Each row of a before or after table is a point. The points were changed in one or more steps. Then noise was added and the rows were shuffled. The steps act on columns, c1 being the first. Name the steps. A step turns or swaps two columns, mirrors them in a line or flattens them onto one, adds a multiple of one to another, or multiplies or shifts one. Angles are multiples of 10 degrees, from the lower column toward the higher: turns from -170 to 170, lines from 10 to 170 but not 90. Use the fewest steps. Two steps may share a column if one is a turn and the other turns, adds or multiplies; they go together, in the order done. Otherwise the lowest column goes first.

Before, 13 rows:
[[ 2.9 -2.4  0.6]
 [ 4.2 -3.6  2.2]
 [-2.7 -2.1  7.5]
 [-0.3 -3.5  1.6]
 [ 0.2 -1.4 -0.9]
 [-7.6  0.1 -0.7]
 [-3.1 -3.7  3.7]
 [-0.6 -0.8 -4.2]
 [-6.5 -2.9  2.6]
 [-3.6  1.1 -0.8]
 [10.5  2.0  4.1]
 [ 0.5  0.1 -4.4]
 [-1.6 -1.2  0.5]]
After, 13 rows:
[[-1.6 -1.5  0.1]
 [ 2.4 -3.0 -1.6]
 [-0.9 -4.8 -1.4]
 [-3.3  1.2  2.0]
 [ 1.9  0.2  3.7]
 [ 1.2 -1.1  4.1]
 [ 2.8 -4.8 -3.5]
 [ 0.5 -1.8  0.8]
 [ 8.3  2.8 -7.5]
 [-7.2 -4.2 -0.1]
 [-4.4 -4.7 -2.4]
 [-6.8  0.1  3.3]
 [-5.0 -2.9 -6.2]]
Steps: mirror c1 and c3 in the line at 170 degrees; multiply c2 by 1.3

Before, 10 rows:
[[ 2.9  1.1  3.7  0.8 -3.1  0.2  1.7 -7.1]
 [ 7.2  2.0  2.2 -0.5  0.1 -1.4  5.1 -4.9]
 [ 0.7  7.9 -5.0 -3.7 -0.1 -3.9  0.6 -0.8]
 [ 0.4  2.7  3.2  3.7  1.8  1.2  4.5 -5.5]
 [ 2.1  2.0  2.5  2.3  0.5 -1.4 -2.5  5.5]
 [ 0.9  2.3 -1.5 -0.2  3.0 -2.6 -7.8  0.9]
 [-0.9  1.4  1.3 -5.3  4.6  1.1 -6.8  5.9]
 [-4.7  0.1 -6.9 -6.1  0.6 -7.9 -1.6  0.9]
 [ 2.4 -0.3  1.6  2.2 -5.3  5.1  4.0 -6.2]
 [ 1.7 -0.1 -4.9 -1.3  3.4 -0.3 -2.2  1.6]]
After (10 x 8):
[[-3.5  0.8  2.2 -6.2  1.4 -1.3 -0.5 -2.2]
 [ 0.6  0.1 -6.6  3.2  0.8 -8.3  5.0 -5.1]
 [ 0.7  1.3  2.2  4.2  1.6 -1.3 -8.5  3.0]
 [-2.9 -3.0 -5.0 -0.3  2.1  0.0 -0.7 -2.5]
 [-5.4 -2.7  1.0 -1.1  4.0  1.3  4.0 -7.9]
 [ 1.9  3.8  1.9  3.4 -3.6  5.5 -4.2  5.6]
 [-0.1  5.1 -4.9  3.1  6.3 -3.5 -0.5 -2.6]
 [ 3.8  0.2  3.2  2.0  3.1  0.7 -2.8  6.0]
 [-0.6  2.9  4.1  4.9 -1.3  0.4 -3.0  4.9]
 [-7.3 -1.2 -1.5 -0.9  3.8 -2.4  3.5 -0.8]]
Steps: turn c1 and c7 by -120 degrees; turn c2 and c5 by 50 degrees; turn c4 and c8 by 130 degrees

Before, 11 rows:
[[-2.8  2.8 -1.6 -3.9 -1.9 -4.3  0.9  5.2  3.9 -4.8  1.8 -0.8  4.5  6.9]
 [-3.1 -3.0 -5.3 -0.7  6.4  4.1  4.2  3.4 -0.7 -4.6  5.2  2.9 -4.6  3.0]
 [-5.3  3.5  1.8  1.8 -0.9 -0.7  0.7 -5.7 -3.7  5.7 -1.3  2.3 -6.1  0.0]
 [ 0.9  0.6  0.8 -3.7  1.5  1.4  5.5 -4.6  0.6 -2.2  4.5  2.5 -1.5 -2.1]
 [-6.2 -5.4 -0.3  2.8  1.8 -2.0 -1.5  4.2 -5.3 -2.5 -0.4  5.1  4.7 -4.0]
 [ 2.6  2.9  1.9 -5.1  2.2 -5.9  1.0  6.1 -5.3  3.4 -0.4 -1.0 -5.8 -0.3]
 [-1.0 -3.2 -3.6 -0.8 -0.8  2.1  6.9 -4.4 -1.3  4.6  2.2  3.4 -0.9  3.5]
 [-7.0  5.6 -1.0 -5.4 -1.2  1.3 -1.7  1.3 -4.7  1.5 -5.7  0.2 -2.6  5.6]
 [-0.9 -0.8  3.2 -0.8  3.7 -5.3  1.4 -1.1 -4.6 -1.3 -0.2 -0.2  3.6  1.3]
 [-5.1  5.6  0.6  3.4 -0.5  5.1  2.6 -1.1  3.8 -1.1 -1.6  1.4  4.5  4.9]
 [-2.3 -5.3 -2.7  5.0  5.7  0.9 -1.7 -2.0  0.9 -3.3 -3.4  0.2  4.2 -1.3]]
After, 11 rows:
[[ -1.5   2.9   3.8   0.1  -0.1   1.9   6.9  -6.7  -0.9   4.7   0.0   3.6
   -0.8   3.6]
 [ -4.3   5.0   1.3   2.3   4.4  -1.6  -1.6  -2.4  -5.2  -2.4   0.6   5.4
    4.6  -3.7]
 [ -4.4  -5.7  -2.0   2.4   2.4   5.1   2.9  -8.2   3.9  -1.4   1.0   1.3
    4.7   5.2]
 [  1.3   4.7   3.5   3.2   5.9   1.1  -2.1  -0.4   1.3  -3.7   1.3  -0.1
    3.9  -1.3]
 [  1.9  -0.4  -1.0  -1.9   1.0   1.2   5.2  -2.2   0.5  -2.9  -1.0   2.6
   -1.6  -2.1]
 [ -3.6  -2.5   0.7  -3.1  -0.4  -4.3   1.1   0.4   3.6  -4.7  -0.8  -0.8
    4.3   6.9]
 [  0.8   2.2   5.4   1.1   6.8   4.4   3.9   4.2  -0.7  -4.5   0.5   2.8
   -4.7   3.2]
 [ -4.8  -3.0  -2.6   1.2   2.3  -0.8   0.6 -13.2  -3.8   5.6   0.4   2.2
   -6.3   0.0]
 [  1.5   1.6  -3.0  -0.4   3.1  -5.3   1.7   0.5  -4.6  -1.5   0.1  -0.2
    3.5   0.9]
 [ -6.9  -5.4   0.3  -6.8   3.1   1.0  -1.3  -8.2  -4.6   1.6  -2.3   0.3
   -2.4   6.2]
 [  3.4  -2.6  -2.3  -4.4   0.8  -5.7   0.9  11.3  -5.5   3.6  -1.7  -1.3
   -5.5  -0.4]]
Steps: turn c1 and c5 by -30 degrees; add 1.5 times c1 to c8; turn c2 and c3 by -170 degrees; flatten c4 and c11 onto the line at 20 degrees

Before:
[[  1.3   1.1  -2.1  -1.0  -2.5  -3.0  -2.3   3.8  -3.3   2.1  -0.9  -7.6
   -0.3  -5.3   4.6  -3.4  -0.7  -3.4   1.0   2.7   0.1  -1.5  -0.6   3.8]
 [  6.2  -0.8   5.6   5.2   0.1   0.0  -4.8  -4.2   1.1  -3.1  -3.5  -2.1
   -2.7  -8.0  -0.7  -0.5  -1.0  -0.7  -1.5  -1.3  -3.1  -8.8   6.0  -2.0]
 [  4.3   5.4   1.5   4.9   1.1  -3.2   2.1   0.5  -3.8  -1.8   0.1  -4.7
   -1.4  -3.5   0.5  -2.0   0.4   0.4   0.7   2.0  -1.1  10.5  -8.0   0.2]
 [  4.7   0.2   4.0  -0.9   0.8  -4.6   2.1  -3.8  -1.9   3.5   4.7   3.3
   -3.7  -3.1  -1.5  -5.1  -7.5  -1.9  -2.8  -0.6   4.4   3.6  -1.2   3.2]
 [ -0.8  -1.1   6.0   1.0  -3.0  -0.7   1.0  -1.4  -0.2  -3.2  -0.3  -5.0
    2.8   3.2  -2.3   3.9   2.4   5.2  -7.7  -4.3   4.9  -3.9  -5.2   6.8]
 [ -4.9   3.1   3.3   4.8  -5.0  -2.1   1.6   1.8  -0.3  -1.9   2.1   4.8
    1.1  -1.6  -0.3   0.6   2.4   3.1  -6.8   0.3   1.2   2.4  -1.5  -6.7]
 [ -1.1   5.3  -2.3   7.9  -0.9   2.2   3.0   5.6  -4.1  -0.1  -1.4   3.7
   -3.5   0.6  -0.4  -6.4  -1.3  -3.4  -0.5  -3.6   1.4   3.6   5.8  -0.9]
 [ -6.6   3.1  -2.4   4.0   5.5  -7.0  -4.0  -3.1  -4.8  -0.9   1.6   3.6
    0.7   3.4   4.4   3.6  -3.4   1.0   1.3  -5.0  -1.9   0.5   0.9  -1.5]
 [ -1.6   0.5  -1.9  -3.7  -1.1  -0.6   1.0  -1.3  -0.4  -2.8   0.9  -6.9
   -6.0 -10.1  -1.2   0.1   3.6   0.4  -6.1   4.4  -0.9   4.3   0.0  -6.2]]
After (9 x 24):
[[ -1.3  -3.0  -2.2   7.2  -1.5   2.2   0.5   5.7  -3.9  -0.2  -5.0   3.9
   -3.7   0.4  -0.8   7.0  -1.3  -3.3  -0.5  -3.5   1.2   3.8   5.2  -1.0]
 [  1.6  -1.4  -2.7  -0.9  -2.2  -3.0  -4.0   4.0  -3.2   0.5  -1.4  -7.3
   -0.1  -5.7   4.3   2.7  -0.5  -3.4   0.8   2.5  -0.1  -1.4  -0.4   3.2]
 [ -6.6   0.4  -2.6   4.1   5.9  -7.0  -1.4  -2.9  -4.9   2.5  -3.1   3.2
    1.0   3.3   4.7  -4.7  -3.5   0.9   1.3  -4.9  -2.2   0.7   0.3  -1.4]
 [ -0.8   0.5   5.7   1.5  -3.0  -1.0   3.7  -1.6  -0.3   1.0   0.8  -4.8
    2.8   3.7  -2.1  -3.4   3.0   5.4  -7.5  -4.7   4.9  -3.5  -5.0   7.3]
 [  4.8  -1.8   1.8   4.7   0.9  -3.2   2.3   0.1  -3.4   0.4  -4.8  -4.7
   -1.0  -3.7   0.3   2.7   0.3   0.5   0.5   2.2  -1.3  10.5  -8.0  -0.2]
 [  5.1   4.5   4.1  -1.2   0.8  -4.9  -2.0  -4.1  -1.7  -3.0  -1.8   3.2
   -3.7  -2.9  -1.6   5.2  -7.6  -1.9  -2.9  -0.9   4.3   3.5  -1.5   3.0]
 [ -5.2   0.6   3.4   5.1  -4.7  -2.3   2.0   1.3   0.0   0.5  -3.6   4.9
    1.2  -1.6  -0.2  -0.3   2.5   3.4  -6.9   0.9   1.2   1.8  -1.6  -6.7]
 [ -1.7   0.9  -2.1  -3.9  -1.1  -0.9   2.5  -1.1  -0.7   1.5  -0.8  -6.5
   -5.7 -10.0  -1.1   0.5   3.7   0.6  -6.3   4.4  -1.3   4.1  -0.5  -6.2]
 [  6.5  -3.1   5.2   4.8   0.0  -0.5  -2.1  -4.7   1.2   5.3   1.9  -2.2
   -2.4  -7.9  -0.9  -1.3  -1.3  -1.2  -1.6  -1.4  -2.8  -9.0   6.1  -1.8]]
Steps: turn c2 and c11 by -110 degrees; turn c7 and c16 by 160 degrees; turn c7 and c10 by 140 degrees

Before, 8 rows:
[[-4.8 -1.1 -4.7 -0.3 -0.1  6.6  4.5  0.5  2.2 -2.3  3.0  3.6 -3.5  0.1
   1.2 -1.1 -4.0  6.6  0.7  3.2  0.0  1.3  0.0  5.7  5.8  4.4 -0.5 -0.4
   0.6  3.0 -0.1  1.9  2.4  1.2 -0.7 -0.3 -0.5 -0.2 -2.7  4.2 -1.2 -2.9
   0.9 -0.8 -2.4 -3.1  1.8 -3.0  2.3  0.3 -7.3 -5.8  0.7 -0.5 -4.8 -5.8
  -2.8  2.9  2.3 -2.9  2.2 -0.5  8.6 -7.5]
 [ 5.2 -0.5 -4.6 -2.9 -2.8 -8.1  3.4 -5.6  4.8 -0.3 -2.2  2.0 -1.8 -3.0
   4.1 -1.9  5.1  1.9  4.3 -5.9  2.5 -3.1  1.7  0.8 -5.2  6.8  3.9 -5.0
   0.6 -3.1  3.6  6.4 -1.4  2.0 -1.8  0.0  3.2 -3.0  1.1 -1.1 -4.7 -1.6
   9.3 -0.7 -3.4 -4.8  0.8  2.5  2.5 -0.6  2.6 12.2  1.0  6.7 -0.8 -4.8
  -1.2 -2.1  9.2  0.6 -1.6 -1.1  4.3 -1.7]
 [-1.5  3.1 -2.8  2.8 -3.7  3.9  0.6 -6.6  3.4  0.2 -1.5  5.9  4.7 -0.1
   3.8  1.2 -8.6 -0.9  0.8  4.4 -0.7 -5.6  3.8  2.4 -5.2 -4.0 -1.2 -1.4
   2.6 -4.2  1.6 -1.5  1.9  0.2 -1.8 -9.7  2.9  0.3 -0.5 -3.8 -6.5 -1.9
  -1.8 -3.8  4.5 -3.6  2.7  1.2  1.5 -0.9  2.2 -0.1 -1.3 -1.0 -1.1 -3.1
  -0.3  0.5  3.0  1.2  4.7  4.7 -0.2 -2.0]
 [ 1.7 -0.8  3.0 -1.2 -2.5 -1.3  3.8  3.1 -1.8  0.4 -1.6  1.3  0.7 -4.5
   0.4 -0.8 -2.2  0.6 -3.7  0.5  0.1 -5.0  7.5 -2.7  0.1  3.7 -7.0  2.8
   4.3 -5.7 -4.1 -2.4 -7.3 -6.9 -3.4  4.2  2.4 -1.2 -4.2  3.7 -2.6  7.4
  -0.3  3.1 -6.5 -1.5  0.9  7.1 -2.5  3.4  6.0  8.6  0.1  3.1 -1.3  9.9
  -1.1  3.0  1.2  4.7 -8.3  0.4 -2.4  2.7]
 [-1.2  8.7 -4.7  2.6 -0.3  8.8 -1.0  2.9  4.9 -3.7  2.0 -2.4  0.0 -0.6
  -1.3  6.5 -4.0 -0.4 -5.1 -0.6 -2.3 -1.1 -1.0  2.2  3.0 -2.6  2.7  5.5
   0.8 -0.9 -1.4 -1.4  5.6  1.3  1.9 -0.7  2.8  1.5  7.3 -0.2  0.2  0.3
  -1.1  3.2 -0.7  0.8 -1.2  2.3 -0.4  1.4  0.8  6.4  2.2  2.6 -4.0 -2.9
   4.9 -3.1  0.6 -5.8 -1.4 -1.6 -2.9  1.6]
 [ 0.9 -1.8 -1.8 -2.4  4.7  5.3  1.6 -3.9 -2.7  2.6 -1.8 -2.8 -0.3 -4.0
   2.6  3.3 -1.4  3.3 -0.3  3.0 -1.7 -4.0 -3.4  0.8 -1.8 -1.7 -5.3 -1.2
  -8.2 -2.5 -3.6  1.3  5.5  2.3  3.0 -0.3 -4.3 -1.2  7.3 -1.3  1.2  2.6
   3.3 -0.4 -1.7  0.5 -3.9 -0.4 -5.4  1.2  2.7  6.7 -8.6  5.4  2.7  3.6
  -1.8 -1.4  2.6  3.5 -4.0 -0.5 -2.6  8.8]
 [-0.4  7.2 -5.1 -0.5  1.1 -2.9  3.0 -0.1 -4.6  0.7 -2.2  5.8 -1.4  5.7
  -2.9  1.1  5.0 -1.8 -2.0  3.4  1.1 -1.6 -0.1 -0.3 -4.3  1.7 -0.8  0.0
   2.7 -3.1  7.2  3.1 -0.4 -3.8  6.2 -3.6  5.8  6.2  1.1  1.3 -2.4 -2.7
  -0.6  7.4 -7.0 -6.5 -5.1  1.7  1.9 -2.8  3.4 -1.1  2.1  3.7  5.6  0.1
  -2.8 -3.2 -5.2 -2.1  0.9 -2.5  3.8  0.6]
 [-0.2  2.3  3.0  1.4  1.6  2.2  4.1  2.9  0.1  1.2 -6.3  0.4 -2.2 -2.8
   3.2  0.0  0.8 -2.0 -1.5  3.9 -5.4  1.2  1.9  0.4  3.4 -8.5  0.6 -0.5
  -1.0 -3.7 -2.0 -7.4 -1.9  3.1 -0.1  1.8 -2.7  3.4  1.2 -1.7 -7.3 -5.3
   3.6 -1.0 -2.1 -2.8  5.0  2.0 -7.1  4.9 -6.1  2.7 -0.1 -0.3  0.4 -2.5
   3.5 -0.3 -1.9 -0.7 -1.3  5.5 -5.3 -0.3]]
After (8 x 64):
[[  1.7  -0.5   3.0  -1.3  -0.9  -1.3   3.8   3.2  -2.1   0.3  -1.5   1.5
    0.9  -4.2   2.3  -0.8  -3.9   0.6  -3.5   0.4   0.4  -4.9   7.4  -2.6
    0.0   4.0  -6.9   2.7   4.1  -5.9  -4.3  -2.4  -7.5  -6.9  -3.3   4.1
    2.2  -1.2  -3.9   1.6  -2.7   7.5  -1.5   3.0  -6.4  -1.5   0.9   6.8
   -2.5   3.4   5.9  11.5   0.0   2.8  -0.1  10.0  -0.9   2.2   1.3   4.4
   -8.5   0.4  -2.6   2.8]
 [ -1.6   3.2  -2.9   2.8  -4.3   3.8   0.6  -6.8   2.9   0.2  -1.5   6.1
    4.5  -0.2   2.9   1.3  -4.1  -0.8   0.9   4.3  -1.5  -5.4   3.8   2.4
   -5.3  -3.8  -0.8  -1.3   2.8  -4.1   1.1  -1.4   1.6   0.3  -1.6  -9.7
    3.0   0.5  -0.5  -8.5  -6.2  -1.9  -1.2  -3.9   4.6  -3.4   2.7   1.3
    1.7  -0.7   2.0   2.7  -1.0  -1.1  -1.4  -3.4  -0.2   0.7   3.0   1.2
    4.8   4.8  -0.3  -2.1]
 [ -0.5   6.9  -5.6  -0.4   3.1  -2.9   3.0  -0.2  -4.7   0.8  -2.2   5.7
   -1.4   5.8  -0.5   1.4   3.1  -1.8  -1.9   3.2   2.0  -1.9  -0.2  -0.4
   -4.0   1.7  -0.6  -0.2   2.6  -2.9   7.4   3.1  -0.3  -3.6   6.3  -3.3
    5.9   6.1   1.1   4.1  -2.3  -2.4   5.5   7.4  -7.0  -6.5  -5.0   1.8
    2.1  -2.8   3.5   1.9   2.1   4.0  -1.6   0.0  -2.8  -1.9  -4.9  -1.8
    1.0  -2.4   3.7   0.5]
 [ -1.3   8.6  -4.5   2.7   1.1   8.9  -1.5   2.7   5.1  -3.8   2.0  -2.1
   -0.1  -0.7   0.5   6.6  -2.8  -0.3  -5.1  -0.7  -4.6  -1.4  -0.8   2.1
    3.3  -2.4   2.6   5.5   1.0  -1.1  -1.5  -1.3   5.9   1.4   1.9  -1.0
    2.9   1.5   7.3  -2.5   0.0   0.2  -4.2   3.5  -0.9   0.7  -1.3   2.3
   -0.3   1.3   0.9   9.7   2.4   2.7  -0.6  -3.1   5.0  -2.1   0.9  -5.6
   -1.4  -1.5  -3.0   1.6]
 [  0.0   2.0   2.9   1.6  -3.1   2.6   4.1   2.9  -0.2   1.1  -6.3   0.3
   -2.2  -2.8  -2.0   0.1   1.7  -2.4  -1.3   3.9 -10.6   1.5   1.7   0.7
    3.4  -8.6   0.6   0.0  -0.9  -3.9  -2.0  -7.6  -1.9   3.1   0.0   1.6
   -2.8   3.4   1.0  -0.9  -7.4  -5.4   1.1  -1.1  -1.9  -2.8   4.9   1.7
   -7.2   4.8  -6.0   5.9  -0.4  -0.3   3.4  -2.3   3.5  -0.6  -1.9  -0.7
   -1.1   5.4  -5.2  -0.2]
 [  0.7  -2.1  -2.0  -2.4  -1.6   5.2   1.9  -3.9  -2.8   2.5  -1.9  -2.8
   -0.4  -3.8  -5.1   3.4  -0.6   3.6  -0.3   3.2  -3.5  -4.0  -3.1   0.7
   -1.7  -1.4  -5.4  -1.2  -7.8  -2.6  -3.6   1.6   5.4   2.2   3.1   0.0
   -4.1  -1.5   7.5  -2.0   1.3   2.7   3.2  -0.3  -1.6   0.5  -4.0  -0.6
   -5.4   1.1   3.1   9.6  -8.6   5.5   2.6   3.7  -1.8  -1.0   2.4   3.8
   -3.6  -0.7  -2.5   8.7]
 [  5.3  -0.3  -4.5  -2.9  -4.6  -8.2   3.1  -5.2   4.9  -0.4  -1.7   2.0
   -1.8  -3.0   2.0  -1.9   4.5   1.7   4.4  -5.6   5.0  -3.1   1.4   1.0
   -5.1   6.8   3.7  -4.9   0.4  -3.0   3.4   6.5  -1.3   1.8  -1.6   0.3
    2.6  -3.2   1.1   2.4  -5.1  -1.7   0.5  -0.6  -3.4  -4.4   0.7   3.0
    2.4  -0.7   2.6  15.3   0.9   6.6   9.6  -4.9  -1.6  -1.0   9.6   0.6
   -1.9  -0.9   4.4  -1.8]
 [ -4.8  -0.9  -4.6  -0.1  -1.1   6.6   4.9   0.5   2.0  -1.9   3.0   3.8
   -3.8   0.0   0.0  -1.3  -5.9   6.4   0.8   3.2   0.3   0.9   0.2   5.7
    5.5   4.2  -0.6  -0.3   0.5   3.1   0.0   1.8   2.5   1.2  -0.6  -0.2
   -0.3  -0.1  -3.0   0.5  -1.1  -2.9  -4.6  -0.9  -2.6  -3.0   1.8  -3.1
    2.3   0.2  -7.1  -2.6   0.7  -0.3   1.9  -5.8  -3.0   2.0   2.3  -3.0
    2.3  -0.4   8.6  -7.5]]
Steps: mirror c5 and c15 in the line at 140 degrees; turn c17 and c40 by 40 degrees; multiply c21 by 2; mirror c43 and c55 in the line at 40 degrees; shift c52 by 3.0; multiply c58 by 0.7
